Each row of a before or after table is a point. The points were changed in one or more steps. Then noise was added and the rows were shuffled. The steps act on columns, c1 being the first. Write out the steps. A step turns or swaps two columns, mirrors them in a line or flattens them onto one, adds a multiple of one to another, or multiplies or shifts one. Angles are multiples of 10 degrees, from the lower column toward the higher: turns from -170 to 170, lines from 10 to 170 but not 90. Use the fewest steps. Two steps may share a column if one is a turn and the other turns, adds or multiplies; they go together, in the order done. Otherwise the lowest column goes first.
In the rows, zero is written as 128.

Before (12 x 3):
[[106 158 127]
 [116 129  47]
 [106 135 121]
 [109 139 138]
 [ 94 148 116]
 [167 112  98]
 [114 147 165]
 [129 160 122]
 [ 93 147 113]
 [130  94 179]
 [113 154 114]
 [136 155 110]]
After (12 x 3):
[[129 159 114]
 [ 95 124  87]
 [ 89 155 123]
 [ 40 152 121]
 [224 129 162]
 [100 180 187]
 [ 40 148 126]
 [ 80 131 113]
 [ 74 140 125]
 [148 165 119]
 [ 72 151 108]
 [137  68 109]]
Steps: multiply c1 by 2.5; mirror c2 and c3 in the line at 160 degrees

Before (12 x 4):
[[192 118 131 123]
 [136 136 116  74]
 [147  62 129 160]
 [ 99 196 108 156]
 [173  76  69 140]
 [117 110 186 101]
 [116  87 102 117]
 [142  82 123 130]
 [119 109 135 177]
 [120 106  42 163]
 [145 161 158 116]
 [157  68 137 126]]
After (12 x 4):
[[140 115  67 140]
 [112 177  56 130]
 [ 56 169  92 141]
 [161 139 161 124]
 [123 145 128 104]
 [126 113 115 149]
 [ 92 145 193 142]
 [131 128  78 125]
 [166  79 129 119]
 [171 171 101 128]
 [ 99 120  88 123]
 [154 123  64 125]]
Steps: turn c1 and c3 by -50 degrees; turn c2 and c3 by 70 degrees; multiply c4 by 0.4

Before (12 x 8):
[[109  54 141 131 129  95 162 167]
 [140 126  88 136 156  91 136 179]
 [ 98  81  88  70 169 143 153 128]
 [171 128  84 108 158 114 169 164]
 [ 91 160 166 108 141  97 138 178]
 [130  81 183 143 163 146 158 166]
 [109 152  95 121  99 108 151 176]
 [145 158 117 127 139  92 159 177]
 [200 137 102 141 134  90 130  99]
 [117 149 156 142 140 157 148 175]
 [ 92 147  93 131 163 124 192 171]
 [105 104 148 119 155 125 136 153]]
After (12 x 8):
[[229 131 141 104 131 134 136  83]
 [ 84 121  99 128 106 103 158 173]
 [138 122 157 114  59  76 165 135]
 [138  84 190 158 131 134  99 141]
 [129  83 161 110  68  87 173 143]
 [ 73  82  72 142 122 104 102 162]
 [ 50 135 104 164 126  69 160 126]
 [ 84 114 115 148 142 103 115 135]
 [216  97 173 124 100  91 149 130]
 [ 96  64 111 131  84  79  80 119]
 [158 114 138 121  94  70 167 123]
 [179 119 159 100 146  63 127 119]]
Steps: add -1 times c3 to c1; turn c3 and c4 by 150 degrees; add -1.5 times c7 to c5; turn c2 and c7 by 60 degrees; turn c6 and c8 by 60 degrees
